Each row is a point. The points of each table are mixes of a few directions, plus a little noise. How many directions does each table use, and how many do they share? Where both have some left over, give the other angles between the two spaces (their principal angles), to ten degrees, smallest first.
In the rows, 128 means zero.

First:
[[150 148]
 [151 146]
 [148 145]
 [ 70  80]
 [134 133]
 [ 58  66]
 [186 179]]
Second, 7 rows:
[[178 120]
 [ 32 143]
 [174 121]
 [193 117]
 [126 128]
 [ 62 139]
 [130 128]]
Directions: first 1, second 1, shared 0; angles 50

First (6 x 3):
[[ 99  76 123]
 [154 137 122]
 [166 148 124]
 [150  60 103]
 [ 96 101 131]
 [103 245 167]]
Second, 7 rows:
[[ 71 131  68]
 [157 126 157]
 [158 127 159]
 [177 127 179]
 [183 125 186]
 [ 61 130  58]
 [ 91 129  89]]
Directions: first 2, second 1, shared 0; angles 60

First:
[[171 126  95 139 125 126]
 [ 69 129 186 122  92 129]
 [180  78 112 147 230 114]
 [ 89 126 170 126 103 128]
 [152 157  72 115 140 137]
 [ 88 144 150 115 107 134]
 [146 136 112 133  99 129]]
Second, 8 rows:
[[121 142 123 122 111 132]
 [133 139 117 118 115 140]
 [141 103 137 138 157 121]
 [130 146 114 115 108 141]
 [106 166 115 113  82 137]
 [193  25 159 165 249 108]
 [ 78 159 138 132  90 112]
 [122 142 122 122 111 132]]
Directions: first 3, second 2, shared 1; angles 40

First, 7 rows:
[[149 130 101 160 133 104 227 154]
 [126 127 131 125 128 130 117 125]
 [118 127 141 113 126 140  81 116]
 [113 127 148 105 125 146  56 109]
 [154 130  95 167 133  99 249 159]
 [122 127 136 119 126 135 100 121]
 [114 127 145 107 125 143  64 112]]
Second, 7 rows:
[[149 168  54 132  65 119 151 122]
 [104  85 150 129 126 135  90 122]
 [165 131  67 116  64 126 170 111]
 [113  94 185 123 177 136 112 132]
 [ 96 114 159 138 150 130  83 134]
 [112 138 168 135 182 127 117 143]
 [155 164 109 124 132 122 173 132]]
Directions: first 1, second 3, shared 0; angles 40

First, 10 rows:
[[186 134 120 122  59  71  59 134 164]
 [ 57 152 138 130 156 126 144  77 110]
 [108 121 119 155 146 126 146 118 132]
 [115 138  75 154 111  83 159 170 112]
 [188  83 144 107 166 168 199 183 226]
 [170  86 132 168 134 176  95 134  98]
 [ 87 124 118 175 148 154 114 100  50]
 [150 143 160  49 124 159 134 158 126]
 [182 142 133  89  67  84  76 143 166]
 [ 36 156 141 133 170 134 152  65  98]]
Second:
[[194 176 144 129  24 141 238 103 113]
 [129 129 128 128 127 127 130 128 128]
 [199 181 145 129  13 140 249 102 111]
 [ 76  90 115 127 212 118  40 147 140]
 [101 108 121 127 173 123  79 139 135]
 [140 137 130 128 107 129 148 123 125]
 [ 68  85 113 128 226 117  29 150 142]
 [147 140 132 128  98 132 158 120 123]
 [128 128 127 128 128 128 128 128 128]
 [100 108 120 127 172 122  82 138 135]]
Directions: first 5, second 1, shared 0; angles 70

First (11 x 12):
[[ 98 114 131 146 133 133 133 149 123 135 124 136]
 [161 168 125 100 137 127 114 101 122 133 133 113]
 [199 143 115  97 119 128 108  87 131 101 123 105]
 [210 147 118  64 115 110 106  64 148 101 141 107]
 [ 76 170 140 135 162 137 130 158 104 170 132 133]
 [127 197 136  91 160 121 111 108 115 160 150 121]
 [ 58  34 127 241 104 162 168 216 121 114  80 157]
 [ 97 181 134 147 162 152 124 156  94 164 117 127]
 [210 194 121  48 138 114  92  58 132 120 146 100]
 [123  45 131 105  90  81 150 101 191 104 164 146]
 [ 55   7 130 235  91 145 174 210 134 105  95 163]]
Second (8 x 12):
[[120  65  49 191  63  16 145  81 152 154 213 170]
 [130 137 142 117 140 144 125 136 122 125 113 123]
 [120  67  49 191  66  18 144  79 153 155 214 169]
 [131 153 158 101 152 170 122 146 119 118  94 112]
 [127 123 123 132 125 119 131 125 130 129 135 132]
 [131 153 154 104 151 169 121 147 121 116  98 114]
 [134 182 197  73 183 225 114 171 106 104  53  90]
 [131 145 151 110 148 160 124 142 121 120 103 117]]
Directions: first 3, second 1, shared 0; angles 50

First (8 x 14):
[[156 116 130 137 163 138 120 137 147  66 166 108 106 128]
 [ 80 132  68 133 111 120 155 141  99 215 127 117 180  72]
 [111 146 156 112  84 117 123 107 113 175  69 162 131 160]
 [166 118 158 131 158 139 108 124 155  46 149 123  87 156]
 [103 131  98 129 112 122 142 134 113 179 122 126 155 101]
 [169 124 175 126 150 137 103 119 153  45 138 131  82 173]
 [166 123 173 126 145 135 107 119 152  55 134 135  86 171]
 [ 70 135  58 133  99 115 161 140  93 247 119 120 193  63]]
Second:
[[118 180  89 137 249  91  79 125 128 160 147  82  96  57]
 [149  96 141 126  88  85 148 128  93  81 183 130 169 133]
 [ 92 143  93 138 126 115 138 137  87 205 121 151 186 110]
 [167  43 163 123 106 139 143 127 144  45 126 105  99 189]
 [114 149 153  99  75 106 127 102 130 168  80 129 111 127]
 [125 148 131 128 100 152 138 132 140 123 135 149 134 126]
 [121  90 114 125  62 153 173 140 137 122 135 119 147 122]
 [128 118 151 136 124 199 125 134 155 132  65 173 108 201]
 [136 189 119 137 221 110  81 125 139 116 161 116  99  88]]
Directions: first 2, second 6, shared 2
